Rows are points. Any point is a mix of the corners, with weights that add up to 1. It lies inside the corners' shape when no weight is negative. Is each point inside? If not, which corners have a negative weight?
(in the rows, 128 means zero)

Corners:
(1): [ 84 135]
(2): [166 116]
(3): [142 141]
Points:
[110 130] -> inside
[153 127] -> inside
[162 127] -> outside (1)
[ 63 145] -> outside (2)

Corners:
(1): [112 159 129 122 125 173 142 147]
(2): [108 129 137 147 153 143  64  89]
(3): [150 114 117 110  88 123 109  88]
(4): [144 159 119 147 145 125 167 154]
(5): [118 178 128  70 140 150 160  97]
(6): [152  99 103  79 159 176 167 156]
(7): [143 151 144 106 115 141  63 115]
(8): [ 94 115 148 173 143  82 148 186]
(9): [124 127  85 116  93  96 104 161]
Points:
[132 111 109 137 121 121 111 163] -> outside (5)
[139 123 109 106 131 140 136 144] -> inside
[134 144 126 107 121 128 146 147] -> outside (2)
[104 124 137 142 130 100  32  65] -> outside (1, 4, 6)
[125 128 120 152  99 105  89 135] -> outside (5, 6)

Corners:
(1): [135  92 132 152 103 121 106 142  94 115 129 152 146 149 158  93 130 145]
(2): [130 136 138 128 126 163 152 102  97 117 156 127 147 141 118 136 125 147]
(3): [126 106 148 125 123 235 140 141 148 145 146  92 112 100 161  97 128 149]
(4): [138  80 139 118  99 144 126 143  96 128 166 124 122 154  98  92 194 136]
(5): [124 139 111 148 124 150  65 106  90 165 105 107 141 139 105 108 120 146]
(6): [134 109 157 112 159 122  71 130 120 132 141 143 115 145 112 107 122 137]
(7): [133 141 114 152 148 139 141 131  88 115 115 134 143 130 123 104 128  82]
(8): [120 136 146 155 127 142 122 158  92 127 102 149 141 108 118 141 125 150]
(9): [138 150 119  86 115 114 131 112  92 116  97 138 139 111 108 187 124  98]
(10): [122 168 151 151 102 126 151 136 113 172 125 123 168 158 140 104 220 144]
(11): [140 133 153 166 108 134 120 124 111 171 107 121 137 153 111 154 145 113]
(12): [133 147 119 140 112 123 153 127 113 171 105 161 113 168 117 155 196 145]
(13): [134 120 125 167  93 115 106 150  99 202 249 125 116 165  99 132 161 144]
(14): [133 132 123 159 129 108 157 124 127 159 121 151 178 117 114 107 143 144]
(15): [129 138 142 147  99 115 156 155 119 126 103 107 114 153 136 120 137 149]
(16): [113 155 147 145 108 118  71 138 228 117 111 125 114 140  95 158 145 135]
(17): [ 41 100 143 117 100 132  50  82 117 141 111 113 131 157 108 104 112 145]
(18): [132 149 150 142  97 136  93 134 109 147 105 156 112 138 104 104 116 119]
(19): [127 169  99 118 182 171 157 148 150 146 119 142 245 151 105  97 132 107]
Points:
[125 139 131 142 111 130 114 126 122 159 143 128 133 151 118 124 138 131] -> outside (4, 8)
[125 123 144 149 116 133 113 149 132 151 134 136 128 148 120 103 157 135] -> outside (2, 5, 9)
[127 140 129 139 115 132 135 128 113 155 119 142 131 153 119 133 167 139] -> inside
[127 125 135 137 115 140 108 127 116 155 143 132 143 146 108 123 149 140] -> outside (7, 15)
[126 133 139 145 120 141 120 127 117 152 119 127 147 146 115 129 140 125] -> inside
[123 133 130 133 118 142 118 133 121 138 134 130 135 137 120 114 145 140] -> outside (11)

Corners:
(1): [107 138 122 124 127 167 132 134 120 201 148  89 122 115 127 179 123 107
 125 137]
(2): [101  89 143 150 129 119 149  91 117 118 127 127 114 113 142 108 107 128
 112 124]
(3): [113 158 149 153 127 155 124 114 115 124 133 125 148 113 118 109 114 109
 108 145]
(4): [101 110 145  91 134 138 130 133 115 127 125 116 151 150 142 136 144 114
 117 111]
(5): [109 151 124 123 128 149 131 112 108 117  91 111 117 112 144 105 106 122
 133 141]
(6): [126 134 121 148 147 141 147 127 141 110 141 126 151 126 142 116 127 111
 121 136]
(7): [115 119 145 140 100 136 140 131 127 122  94 139 125 140 147 137 115 139
 129 145]
(8): [145 116 144 148 135 123 129 115  96 122 131  98 126 109 143 114 136 138
 123 146]
(9): [121 149 129 149  68 142 134  80 123 140 144  89 128 115 126 113 158 104
 118 135]
(10): [103 126 120 129 128 154 112 121 103 124 104 135 150 101 134 110 151 125
 124 125]
(11): [110 121 114 142 134 119 116 114 124 131 139 128 114 148 114 103 118 109
 123 133]
(12): [126 116 139 136  98 160 122 135 130 117 108 110 123 107 134 108 108 110
 115 124]
(13): [115 123 137 120 134 122 121  83  99 112 147 109 121  96 144 249 104 124
 124 146]
(14): [127 136 127 132 114 138 115 117 115 113 147 132 160  98 153 107 108 125
 131 143]
(15): [104 105 140  87 137 138 136 129 136 124 136 145 129 107 114 147 148 203
 116 142]
(16): [134 149 144 147 108 133 142 100 112 115 138 140 116 110 145 117 125 107
 121 117]
(17): [109 144 100 142 119 121 147 140 110 127 132 123 145 116 103 109 104 121
 128 129]
(18): [110 129 127 108 138 119 117 124 131 131  84 118 143 106 142 120 125 113
 111 134]
(19): [113 129 134 149 138 127 122 131 123 126 122 118 126 143 144 106 120 158
 108 112]
(20): [109 149 144 147 133 118 123  92 128 123 125 114 123 104 121 134 106 108
 178 115]
(21): [ 95 139 134 153 140 116 129 137 113 102 143 124 112 115 147 110 129 119
 118 135]
Points:
[121 122 149 128 124 127 124  97 124 108 119 124 129 121 142 128 119 125
 132 128] -> outside (1, 10, 17, 21)
[109 116 120 134 124 124 136 135 123 137 134 132 138 141 137  91 149 135
 113 126] -> outside (3, 5, 12, 13, 20)
[122 127 134 129 132 144 139 119 108 139 142 129 134 126 137 142 125 137
 118 132] -> outside (9, 12, 18, 20, 21)
[115 124 134 136 122 137 131 118 121 123 126 119 130 116 137 119 120 124
 120 130] -> inside
[110 129 134 142 130 136 122 113 119 138 116  99 127 126 137 130 122 105
 123 132] -> outside (14, 15, 16, 17)
[113 128 132 133 122 136 128 119 121 125 123 118 131 116 132 124 123 125
 125 132] -> outside (16)
[114 119 133 138 123 131 134 110 115 123 137 118 124 118 137 132 121 126
 125 130] -> outside (3, 18)
[109 146 131 104 136 124 123 107  95 137 137 106 133  91 145 180 141 151
 139 132] -> outside (2, 3, 6, 7, 11, 12)
[118 137 121 120 115 143 125 120 114 132 134 111 151 113 132 128 144 121
 110 157] -> outside (2, 12, 16, 19, 20)

Corners:
(1): [ 78 135 125 158  68 105 178 101  82 145 112 167  85 106 135 123 104 130
 157  91]
(2): [165 111 147 141 155 148 141  90  78 108 133 103 166  83 101  81 120 103
 129  97]
(3): [ 73 110  98  89 108  85 109 125 135 140 117 149 196 157 119 172 163 139
 100 150]
(4): [147 123 133  73 134 115  98 101 147 153 153 107 118 148  88 116 154 160
 149 158]
(5): [157 143 103 118 143 122 141 121 157  83 149  90 147 123  98  84 118 129
 109  87]
(6): [145 129 118  99  99 153  92  99 124 106 119 115 145 142 194 116 134 145
 151 103]
(7): [162 185 186 148 107  91 100 117 156 137 109  85 127 139 134 106 130 121
 139 158]
(8): [138 122 157  83 151 130 149  88 145 148 134  93  77 106 184 102 130 163
  99 100]
(9): [ 82 143 190 123  82 188 131  90 159  97 176 153  76 163 130 126 126 115
 112 154]
(10): [ 84  99  84  72 108 175  97 115 115 141 118 137 182 151 115 189  77 169
 101  86]
(11): [133 105 135 149  92 172 123  92 114  99 178 169  93  99 108 120  92  99
  82 165]
(12): [161 114 145  82 140 168  66 156  88  90 172 117 167  74 105 177  87 102
 123  97]
(13): [168 115  90  94 138 109 172  83  76  84  74  66 163 128 132 175 108 144
 125 101]
(14): [172 173 157 122 123 152 147 123 122 161 148 114 123  98 128  95 156 125
 140 153]
(15): [147 160 168  71  69 161 118 146  91 113 102  72 146 100 111  74 158 162
 105  78]
(16): [126 101 114 134 150 131 140 126  77 130 110 123  87 177 145 169  94 109
 113 146]
(17): [113 110 135  82 142 123 149 118 151 154  83 172 125  86 166  90 153 152
 172 160]
(18): [ 63 154 166 138 127 174 174 121  79  92 169 178 120 108 149  82 105 174
 109 150]
(19): [124  79 122 159 104 127 154 156 135 151 145 128  89  86  96 154 143 174
 136  86]
(20): [154 103 120  72 153 101 130  84  90 114  80 175 164 157 113 181 149 158
 144  74]
(21): [ 66 127  79 168 163 106 177 109 108 118  76  99  75  88 131 171 145 182
 101  94]
Points:
[142 127 119 126 121 139 140 130 101 117 114 114 113  93 141 135 111 152
 125  94] -> outside (2, 3, 4, 9)
[127 136 137 113 114 138 132 102 121 122 123 124 124 128 138 114 129 138
 123 130] -> outside (12, 19)
[125  95 123  10 128 182 108 125 147 119 151 161 182 117 109 150 130 179
 108 124] -> outside (1, 2, 6, 7, 16, 21)
[124 130 133 118 116 133 132 116 124 127 128 116 123 114 130 120 125 139
 126 131] -> outside (20)
[125 121 135 120 118 139 137 126 110 123 129 121 121 110 121 127 129 149
 122 110] -> inside
[133 132 131 104 127 136 132 104 117 116 123 116 131 124 138 126 123 138
 121 119] -> outside (19)
[122 119 119 104 133 113 138 115 102 116  99 116 146 123 135 141 125 159
 133  97] -> outside (9, 11, 14)
[121 128 128 118 125 130 139 111 120 125 121 123 126 124 129 122 129 144
 123 122] -> outside (12)
[132 135 133 118 118 129 121 109 122 120 117 116 128 127 143 127 131 143
 132 118] -> inside
